Every row gives one point. Each copy is the shape, with its points in the same order, turned, moved and blurred by noise. Some copies are also mirrored. Which?

Shape (9 x 3):
[[-0.45  0.65 -0.48]
 [-0.10  0.51 -0.35]
 [ 1.07 -0.08  0.42]
 [ 0.34 -0.25  0.80]
 [ 0.16 -0.43  0.07]
 [-0.67  0.40 -0.25]
 [-0.31  0.57  0.02]
 [ 0.24  0.08 -0.19]
 [ 0.18  0.12  0.29]]
Copy 1 (9 x 3):
[[-0.04  0.61  0.74]
 [ 0.17  0.35  0.51]
 [ 0.72 -0.53 -0.59]
 [-0.06 -0.30 -0.75]
 [-0.13 -0.48 -0.02]
 [-0.40  0.52  0.58]
 [-0.07  0.59  0.18]
 [ 0.23 -0.14  0.23]
 [ 0.08  0.02 -0.22]]
Copy 1 is: mirrored
Copy 2 (9 x 3):
[[-0.52  0.51 -0.06]
 [-0.15  0.32  0.14]
 [ 1.18 -0.15  0.55]
 [ 0.90 -0.64 -0.06]
 [ 0.22 -0.58  0.23]
 [-0.53  0.10 -0.34]
 [-0.08  0.25 -0.37]
 [ 0.14  0.05  0.37]
 [ 0.45 -0.12 -0.05]]
Copy 2 is: mirrored

Shape (8 x 3):
[[ 0.65 -0.50 -0.42]
 [-0.38  0.67  0.27]
 [ 0.33 -0.15 -0.21]
 [ 0.06 -0.48  0.19]
 [-0.33  0.21 -0.33]
 [ 0.01 -0.80  0.32]
 [-0.18  0.22 -0.03]
 [-0.49  0.53 -0.39]]
Copy 1 (8 x 3):
[[ 0.86  0.67  0.21]
 [-0.62  0.01  0.62]
 [ 0.44  0.44  0.27]
 [ 0.13  0.56 -0.17]
 [ 0.03 -0.23  0.46]
 [ 0.19  0.69 -0.57]
 [-0.08  0.02  0.32]
 [-0.12 -0.49  0.60]]
Copy 1 is: mirrored
Copy 2 (8 x 3):
[[ 0.24 -0.75 -0.62]
 [-0.63  0.61 -0.08]
 [-0.03 -0.32 -0.44]
 [ 0.09 -0.35  0.11]
 [-0.72 -0.11 -0.26]
 [ 0.27 -0.51  0.37]
 [-0.45  0.06 -0.17]
 [-1.02  0.08 -0.35]]
Copy 2 is: only turned

Shape (10 x 4):
[[-0.27  0.05  0.66  0.80]
 [ 0.41 -0.15 -0.02 -0.05]
 [-0.38  0.27  0.38  0.50]
 [ 0.35 -0.07 -0.09  0.28]
 [ 0.02  0.24 -0.15  0.17]
 [-0.74 -0.99  0.32 -0.31]
 [ 0.28  0.12  0.31  0.11]
 [ 0.49 -0.55 -0.62 -0.67]
 [-0.43  0.02 -0.29  0.45]
 [ 0.03 -0.85  0.03 -0.09]]
Copy 1 (10 x 4):
[[ 0.23  1.01  0.23 -0.28]
 [ 0.03  0.13 -0.54  0.25]
 [ 0.36  0.57  0.37 -0.07]
 [-0.12  0.34 -0.33  0.29]
 [ 0.10  0.18  0.03  0.33]
 [-0.07 -0.22 -0.26 -1.18]
 [ 0.33  0.42 -0.33  0.17]
 [-0.37 -0.64 -0.95  0.19]
 [-0.25  0.13  0.42  0.06]
 [-0.28 -0.01 -0.65 -0.52]]
Copy 1 is: mirrored
Copy 2 (10 x 4):
[[-0.11 -0.83 -0.26 -0.61]
 [ 0.24  0.27  0.16  0.04]
 [-0.33 -0.60 -0.25 -0.25]
 [ 0.26 -0.03 -0.22  0.08]
 [-0.08 -0.04 -0.23  0.26]
 [-0.63  0.57 -0.19 -1.13]
 [ 0.03 -0.21  0.20 -0.07]
 [ 0.13  1.18 -0.05  0.21]
 [-0.37 -0.14 -0.70 -0.04]
 [ 0.07  0.63 -0.18 -0.61]]
Copy 2 is: only turned
Copy 3 (10 x 4):
[[ 0.27  0.36  0.78 -0.63]
 [ 0.38 -0.14 -0.17 -0.08]
 [-0.13  0.32  0.67 -0.41]
 [ 0.52 -0.32  0.18 -0.21]
 [ 0.15 -0.26  0.29 -0.07]
 [-0.26  0.41 -0.76 -1.13]
 [ 0.41  0.14  0.14  0.05]
 [ 0.34 -0.55 -0.85  0.05]
 [-0.24 -0.50  0.41 -0.48]
 [ 0.35 -0.07 -0.54 -0.77]]
Copy 3 is: only turned

Shape (11 x 6):
[[-0.67  0.23  0.24 -0.20 -0.49  0.34]
 [-0.33  0.22  0.44  0.44 -0.51  0.77]
 [-0.33  0.67  0.26  0.40  0.16 -0.10]
 [ 0.00 -0.34 -0.50 -0.74 -0.13  0.09]
 [ 0.58  0.53  0.41  0.11 -0.13 -0.38]
 [-0.35  0.03 -0.17 -0.07 -0.16  0.07]
 [-0.47  0.41 -0.29 -0.18 -0.23  0.65]
 [ 0.22 -0.20  0.09 -1.10  0.36 -0.11]
 [-0.10  0.72  0.30  0.41  0.04  0.41]
 [ 0.53 -0.42  0.10 -0.50  0.63 -0.45]
 [-0.63  0.50 -0.26 -0.01 -0.33  0.69]]
Copy 1 (11 x 6):
[[-0.21 -0.14 -0.29 -0.79  0.01 -0.30]
 [-0.76 -0.02 -0.31 -0.57 -0.15  0.38]
 [-0.24  0.03  0.67 -0.48 -0.39  0.02]
 [ 0.66 -0.03 -0.42  0.23  0.17 -0.43]
 [ 0.05  0.50  0.78 -0.13  0.36  0.34]
 [ 0.25 -0.10 -0.08 -0.27 -0.20 -0.15]
 [-0.27  0.17 -0.41 -0.27 -0.40 -0.49]
 [ 0.45 -0.19  0.13  0.43  0.70 -0.71]
 [-0.66  0.21  0.40 -0.30 -0.28  0.07]
 [ 0.62 -0.40  0.62  0.63  0.50 -0.12]
 [-0.38  0.21 -0.40 -0.49 -0.52 -0.35]]
Copy 1 is: only turned
Copy 2 (11 x 6):
[[-0.04  0.91  0.23  0.13  0.28 -0.28]
 [ 0.05  0.58  1.03  0.07  0.09 -0.19]
 [ 0.06 -0.08  0.36  0.08  0.80 -0.59]
 [-0.23  0.35 -0.66  0.46 -0.25  0.21]
 [-0.61 -0.39  0.18 -0.44  0.36 -0.39]
 [ 0.10  0.33 -0.07  0.29  0.12 -0.27]
 [-0.15  0.60  0.27  0.77  0.23 -0.20]
 [-0.50  0.16 -0.81  0.02  0.34  0.65]
 [-0.14 -0.01  0.79  0.23  0.64 -0.32]
 [-0.15 -0.52 -0.76 -0.24  0.23  0.52]
 [-0.05  0.69  0.45  0.79  0.26 -0.36]]
Copy 2 is: mirrored
Copy 3 (11 x 6):
[[-0.41 -0.19  0.85 -0.51 -0.21  0.35]
 [-0.56 -0.95  0.81 -0.51  0.17 -0.08]
 [ 0.02 -0.13  0.59 -0.49 -0.31 -0.69]
 [-0.14  0.31 -0.34  0.03  0.01  0.63]
 [ 0.08 -0.52  0.17  0.11 -0.87 -0.48]
 [-0.18  0.07  0.37 -0.14  0.03  0.02]
 [-0.37 -0.12  0.29 -0.82 -0.03  0.27]
 [ 0.68  0.12 -0.14  0.14 -0.51  0.80]
 [-0.07 -0.62  0.45 -0.73 -0.29 -0.50]
 [ 0.79 -0.02 -0.37  0.54 -0.11  0.12]
 [-0.61 -0.12  0.48 -0.89  0.02  0.18]]
Copy 3 is: mirrored
Copy 4 (11 x 6):
[[-0.94  0.18  0.13  0.01 -0.25  0.40]
 [-0.92  0.59 -0.19  0.32  0.36  0.34]
 [-0.06  0.64  0.42 -0.08  0.11  0.35]
 [-0.33 -0.91  0.00  0.17 -0.39 -0.11]
 [ 0.45  0.50 -0.38  0.00 -0.25  0.20]
 [-0.48 -0.15  0.20 -0.03 -0.04  0.05]
 [-0.85  0.03  0.40  0.45 -0.17  0.02]
 [ 0.14 -0.93 -0.04  0.30 -0.60  0.58]
 [-0.21  0.74  0.23  0.42  0.17  0.28]
 [ 0.73 -0.86 -0.16  0.01 -0.02  0.47]
 [-0.93  0.25  0.50  0.36 -0.14 -0.01]]
Copy 4 is: mirrored

Shape (14 x 8):
[[-0.01  0.55 -0.32 -0.40  0.01 -0.44  0.22 -0.41]
 [ 0.11 -0.32 -0.34  0.61 -0.17 -0.72  0.18 -0.37]
 [-0.43 -0.39 -0.10  0.57  0.19 -0.07  0.79 -0.07]
 [ 0.05 -0.04  0.68  0.07  0.86  0.34 -0.13 -0.22]
 [-0.04 -0.58  0.01 -0.48 -0.25 -0.84 -0.12 -0.18]
 [ 0.17 -0.13  0.02  0.21 -0.13 -0.96 -0.06 -0.19]
 [ 0.05  0.09  0.75  0.23  0.41  1.10  0.26 -0.34]
 [-0.33 -0.37  0.30 -0.40  0.01 -0.88  0.16 -0.13]
 [ 0.24 -0.46 -0.47  0.24  0.51  0.65 -0.20  0.09]
 [ 0.07 -0.05  0.42 -0.28 -0.26 -0.04  0.42 -0.10]
 [ 0.08 -0.34 -0.22 -0.30  0.35 -0.24 -0.30  1.15]
 [ 0.22 -0.36 -0.03 -0.42  0.31 -0.63  0.16  0.06]
 [-0.88  0.01  0.21 -0.03  0.20  1.22 -0.36  1.10]
 [-0.62  0.02 -0.19 -0.24 -0.07 -0.07 -0.03 -0.32]]
Copy 1 (14 x 8):
[[ 0.31  0.43  0.15 -0.66  0.23 -0.78  0.05 -0.40]
 [ 0.13  0.26  0.34  0.24  0.36 -0.86  0.23  0.49]
 [ 0.23 -0.22 -0.04  0.76  0.48 -0.38  0.18 -0.14]
 [ 0.34  0.18 -0.29  0.11  0.07  0.54 -0.75 -0.21]
 [ 0.13  0.81 -0.20 -0.33  0.19 -0.40  0.75  0.29]
 [-0.28  0.73  0.26 -0.14  0.19 -0.52  0.19  0.34]
 [ 0.56 -0.44  0.12  0.10  0.05  0.83 -0.52 -0.36]
 [-0.17  0.91 -0.26 -0.05  0.41 -0.27  0.59 -0.23]
 [ 0.65 -0.47 -0.64  0.04 -0.24 -0.20 -0.39  0.35]
 [ 0.02  0.08  0.10 -0.40  0.40  0.15  0.45 -0.26]
 [-0.60  0.03 -1.05 -0.31 -0.61 -0.37  0.24  0.08]
 [-0.11  0.43 -0.52 -0.36  0.44 -0.40  0.16  0.05]
 [ 0.21 -0.69 -0.68  0.27 -1.34  0.39  0.21 -0.81]
 [ 0.64  0.36 -0.08  0.01 -0.08 -0.44  0.38 -0.48]]
Copy 1 is: mirrored
Copy 2 (14 x 8):
[[ 0.81  0.15  0.00 -0.32  0.65  0.36  0.16  0.52]
 [ 0.42 -0.61 -0.14  0.25  0.70  0.01 -0.19 -0.26]
 [-0.16 -0.57 -0.22 -0.27 -0.16  0.58 -0.19 -0.14]
 [-0.20  0.82  0.32  0.16 -0.31  0.30  0.04 -0.26]
 [ 0.77 -0.39  0.24 -0.29  0.53 -0.32  0.56 -0.44]
 [ 0.48 -0.41  0.21  0.27  0.64 -0.15  0.29 -0.01]
 [-0.68  0.98 -0.36 -0.09 -0.28  0.56  0.01 -0.26]
 [ 0.55 -0.43  0.49 -0.25  0.27  0.13  0.64 -0.23]
 [-0.02  0.42 -0.29 -0.27 -0.31 -0.46 -0.74 -0.18]
 [-0.06  0.14 -0.09 -0.53  0.47  0.19  0.44 -0.01]
 [ 0.10 -0.13  0.53 -0.32 -0.44 -0.97  0.06  0.51]
 [ 0.52 -0.14  0.51 -0.34  0.30 -0.14  0.06 -0.09]
 [-0.29  0.54 -0.64 -0.36 -1.50 -0.36  0.33  0.53]
 [ 0.78  0.07 -0.46 -0.25 -0.08  0.28  0.33  0.08]]
Copy 2 is: mirrored
Copy 3 (14 x 8):
[[ 0.23  0.12  0.83  0.41 -0.05  0.16  0.23 -0.16]
 [-0.29 -0.54  0.10  0.05  0.38  0.14  0.62 -0.68]
 [-0.95  0.09 -0.06  0.19  0.60  0.11  0.07 -0.12]
 [-0.32 -0.18 -0.21 -0.17 -0.44  0.49 -0.24  0.72]
 [ 0.65 -0.07 -0.27  0.16  0.57  0.25  0.39 -0.26]
 [ 0.19 -0.59 -0.04  0.33  0.23  0.34  0.57 -0.45]
 [-0.91  0.48 -0.26 -0.28 -0.83  0.14 -0.28  0.47]
 [ 0.37  0.06 -0.17  0.47  0.57  0.63  0.25 -0.13]
 [-0.40 -0.33 -0.02 -0.64  0.12 -0.62 -0.15  0.45]
 [-0.05  0.51 -0.21  0.36 -0.09  0.11  0.37 -0.06]
 [ 0.22 -0.57 -0.34  0.58  0.46 -0.60  0.00  0.77]
 [ 0.32 -0.20  0.06  0.27  0.48  0.20  0.47  0.34]
 [-0.47 -0.01 -0.60  0.53 -0.17 -0.88 -1.39  0.63]
 [ 0.10  0.14  0.23  0.14  0.18  0.07 -0.39 -0.35]]
Copy 3 is: mirrored
